Rows are points. Two turns around zero, p and q, are shown by what they do to some points. Write where each new point lands after one turn and then the other. Backwards means that the second turn is done in reverse. Each puzzle has new turns, and all numbers are rounded.
In the rows, zero is written as 100.

Turn p:
[124,99,100] => [120,112,104]
[37,105,113] => [48,62,101]
[109,106,67] => [99,126,77]
[112,109,110] => [106,107,115]
[117,81,110] => [126,92,102]
Turn q:
[98,176,111] => [73,170,84]
[100,98,103] => [99,99,103]
[90,83,107] => [93,82,109]
[90,83,95] => [98,80,98]
[116,81,106] => [117,90,117]
[106,79,78] => [120,79,89]
Where do these land?
q, then p: [86,100,88] => [96,99,82]
p, then q: [107,116,125] => [88,108,127]
q, then p: [83,62,120] => [114,56,100]
q, then p: [125,122,67] => [107,146,93]

Turn p:
[125,110,129,104] => [118,119,128,112]
[124,45,59,101] => [132,84,40,121]
[75,69,105,74] => [110,56,98,85]
[112,125,120,155] => [75,132,124,144]
[64,150,88,66] => [66,108,111,39]
Turn q:
[131,104,77,117] => [120,123,76,117]
[110,26,75,69] => [161,49,81,76]
[95,125,124,76] => [88,113,136,87]
[72,126,74,90] => [75,116,85,67]
[123,120,106,72] => [117,127,125,89]
[65,111,72,120] => [66,100,65,88]
[103,89,172,157] => [72,72,132,177]
Where do these land?
q, then p backwards: [120,139,110,124] => [122,126,101,138]
q, then p: [69,134,89,130] => [52,84,91,78]
q, then p backwards: [69,90,143,96] => [57,98,132,107]
q, then p backwards: [96,109,52,114] => [111,103,50,97]
p, then q: [85,61,105,34] => [173,78,112,86]
p, then q: [161,67,101,101] => [128,144,80,141]

Turn p:
[93,109,116,91,106,80] => [82,110,107,84,109,89]
[117,92,76,112,113,73] => [103,81,104,113,93,63]
[82,103,72,34,68,117] => [109,137,34,81,77,109]
[83,132,67,108,125,96] => [106,135,109,133,98,75]
[93,101,110,76,126,137] => [115,118,81,104,138,119]
[106,55,148,151,74,105] => [74,38,132,95,98,146]
[128,108,111,128,88,91] => [111,80,134,89,87,98]
Turn q:
[113,61,142,108,102,69] => [145,109,133,94,126,77]
[89,126,96,94,142,134] => [73,88,77,128,124,132]
[102,70,93,104,111,59] => [137,85,95,100,103,65]
[77,115,102,107,73,117] => [71,96,122,97,80,109]
[115,100,89,73,102,127] => [101,104,79,85,100,133]
[79,153,86,81,84,119] => [38,95,87,86,90,112]
[57,69,97,138,84,76] => [114,67,140,120,72,68]
[167,106,94,96,102,98] => [121,154,66,91,103,102]
Where do these land?
q, then p: [117,102,24,120,111,115] => [121,88,96,130,27,105]
q, then p: [85,94,125,45,107,85] => [99,97,58,95,146,84]
p, then q: [91,164,124,120,101,78] => [58,116,130,79,147,90]
p, then q: [88,76,121,102,114,98] => [107,72,101,119,108,110]
p, then q: [142,90,78,115,105,112] => [143,129,98,98,95,93]
q, then p backwards: [84,78,105,119,62,87] => [123,125,95,128,83,78]
p, then q backwards: [94,96,122,79,100,125] => [117,102,108,73,112,118]

Turn p:
[83,96,76,131,99,64,69,135] => [97,83,145,132,112,65,81,113]
[129,60,141,68,106,115,97,115] => [74,79,102,68,106,117,156,91]
[83,131,104,102,122,59,131,65] => [146,150,98,103,129,107,87,102]
[125,137,60,78,87,109,135,146] => [126,96,95,83,46,81,103,158]
[92,94,121,65,129,127,79,77] => [73,95,74,74,133,133,100,102]
[98,56,61,140,91,135,100,110] => [68,78,85,161,70,91,108,96]
[132,141,120,128,122,98,93,93] => [150,74,108,96,105,130,85,91]
[68,131,105,140,88,97,118,93] => [117,130,119,122,81,114,63,86]
[91,55,111,49,56,96,78,65] => [50,115,72,62,118,62,116,61]
Turn q:
[102,148,122,128,111,112,110,79] => [102,87,149,73,128,101,86,93]
[72,96,117,92,83,89,101,61] => [76,68,97,76,74,111,89,95]
[137,101,93,64,144,82,130,123] => [147,106,90,109,116,118,157,88]
[113,95,104,120,62,125,88,65] => [63,113,121,100,84,98,69,71]
[113,104,79,113,122,135,59,136] => [126,143,89,109,126,60,79,104]
[133,84,118,85,113,83,24,87] => [152,95,83,115,65,78,59,59]
[65,140,51,84,97,59,131,85] => [77,56,114,85,94,67,161,125]
[103,66,122,147,92,84,99,79] => [77,72,97,131,110,123,61,84]
[84,89,89,111,111,151,126,128] => [80,142,83,87,141,108,103,121]
[78,76,105,56,66,80,131,157] => [100,118,75,115,62,136,135,160]
Where do these land?
q, then p: [111,101,105,132,75,113,118,81] => [79,112,110,101,115,131,78,84]
p, then q: [134,135,54,66,160,40,70,157] => [188,118,62,165,119,144,116,125]
q, then p: [86,113,106,121,117,112,131,65] => [71,119,86,96,132,126,113,111]
p, then q: [112,64,144,65,114,86,56,127] => [111,82,49,60,110,150,118,107]
p, then q: [130,69,98,82,92,133,98,101] => [58,100,75,102,96,106,128,109]
q, then p: [54,108,65,107,90,63,106,72] => [65,138,124,124,110,69,130,102]
q, then p backwards: [80,70,98,130,83,113,113,71] => [70,82,102,93,97,134,66,91]
q, then p: [104,85,131,83,102,129,105,156] => [119,60,96,83,65,116,76,134]
q, then p: [84,134,76,122,106,92,74,93] => [106,106,133,96,136,82,122,95]
q, then p backwards: [147,94,139,93,76,118,125,126] => [68,115,138,130,122,105,144,101]
q, then p: [58,129,85,98,84,101,105,51] => [59,144,112,78,124,80,117,100]
